Each row is a point. Each table stands for the endless flat space through its points: a line for two points, a plane for three, and so on. The two share one point or none. Which?
(in the rows, 128 means zero)

First (2 x 4):
[[142  96 111 103]
 [122 136  96  83]]
Second (2 x 4):
[[135 110 117  94]
 [143 122 105  94]]
They share: no point

First (2 x 4):
[[136 133 146  97]
 [127 135 138 100]]
Second (2 x 4):
[[123 151 132  87]
 [117 144 124  95]]
They share: no point

First (4 x 6):
[[ 94 158 136 173 105 156]
 [ 72 204 158 151 128 129]
 [ 84 166 174 145 131 166]
 [ 79 189 149 161 117 139]]
Second (2 x 6):
[[102 171 143 160 108 140]
 [ 78 135 111 168 136 172]]
They share: no point

First (4 x 8):
[[ 99 136  89 170  68 145  98 182]
 [106 114  99 140 159 173  83 155]
 [102 132 105 178  91 141  89 178]
 [104 122 115 158 109 141  95 167]]
Second (3 x 8):
[[ 81 126 113 162 132 173  98 171]
 [ 55 139 116 184 144 190 111 183]
 [122 130 101 123  98 154  88 172]]
They share: no point

First (4 x 8):
[[166 117 102  99 135 158 124 127]
 [141  92 116  94 102 175 173 112]
 [175 132 135  82 120 155 138 107]
 [145  78  99  90 108 191 166 124]]
Second (2 x 8):
[[163 115 133 121 115 160 157 136]
 [159 114 124 117 121 160 152 132]]
They share: no point

First (3 x 9):
[[117 118 102 174 130 130 153 145 104]
 [155 134 151 152 146 111 166  99 154]
 [129 152 103 130 164 157 116 171  92]]
Second (5 x 9):
[[125 154  90 114 138 152 141 119 105]
 [116 119  86 136 148 136 163 145 121]
 [150 158 114 133 148 149 122 131 106]
 [ 68 149 110 118 148 142 181 133  79]
 [116 135 118 146 152 134 155 145 107]]
They share: [134 137 118 149 149 135 142 141 115]

First (2 x 11):
[[157 124 143 156  87 116 144 112 153 116 132]
 [149 121 138 152  92 124 138 120 156 118 131]]
Second (4 x 11):
[[130 117 142 157 108 145 130 130 146 114 153]
 [143 108 128 128 119 109 122 136 189 142 111]
 [161 127 143 123 137 117 131 137 146 125 152]
 [ 86 114 137 192  76 161 107 135 171 107 128]]
They share: no point

First (5 x 12):
[[133 153 171  78 117 113 152 177 125 151 197  91]
 [130 153 113 109 178 131  85 165 146 126 123 116]
 [126 161 125 119 134 101 133 121 160 196 181 120]
 [119 145 126 114 163 133  94 167 144 131 134 121]
 [134 157 160  92 120 112 155 155 138 171 199 102]]
Second (5 x 12):
[[128 161 112  95 175 102 138 137 145 132 133 113]
 [153 183 165 104 134  59  79 192 152 178 209  91]
 [106 179 134 136 154 137 159 101 170 135 181 117]
 [131 145 123  98 124 142 106 150 120 203 172 116]
 [113 151 117 110 137 151 133 122 123 185 165 128]]
They share: [135 161 127 100 150 110 118 150 146 159 162 106]

First (6 x 12):
[[137 157 198 126 103 160 113 121 120  93 171 151]
 [142  87 123 101 132 114 124 118 180 123  93  90]
 [ 99 167 150  83 113 147  74 173 157  80 136 124]
 [125 174 188 118  94 173  75 136 153  76 167 154]
 [153  72 152 116 152 115 131  76 203 102  93 134]
 [126 128 151 100 125 152 105 149 180  95 126 122]]
Second (6 x 12):
[[152 153 135 134 116 129  89 135 174  64 156 129]
 [110  58 153  66 150 149 103  71 170  72 130 170]
 [159 102 158  73  87 151 122 142 186  71 142 142]
 [ 92 150 193 101 101 158 123 142 111 150 107 111]
 [162  81 175  91 109 147 108 100 187  59 145 160]
 [ 98  96 141  59 124 155 117 122 155  95 124 144]]
They share: [132 133 163 110 116 140 104 123 156  97 134 129]

First (2 x 14):
[[142 107 156 139 118  88 172 139 137 115 116 160 169 168]
 [130 121 144 127 108  96 164 131 141 125 126 158 161 150]]
Second (3 x 14):
[[143 107 164 118  98  84 165 158 132 139 131 168 188 142]
 [138 110 163 121  93  89 158 153 139 142 137 176 183 143]
 [130 118 154 123  93  96 154 141 145 140 139 175 171 143]]
They share: [124 128 138 121 103 100 160 127 143 130 131 157 157 141]
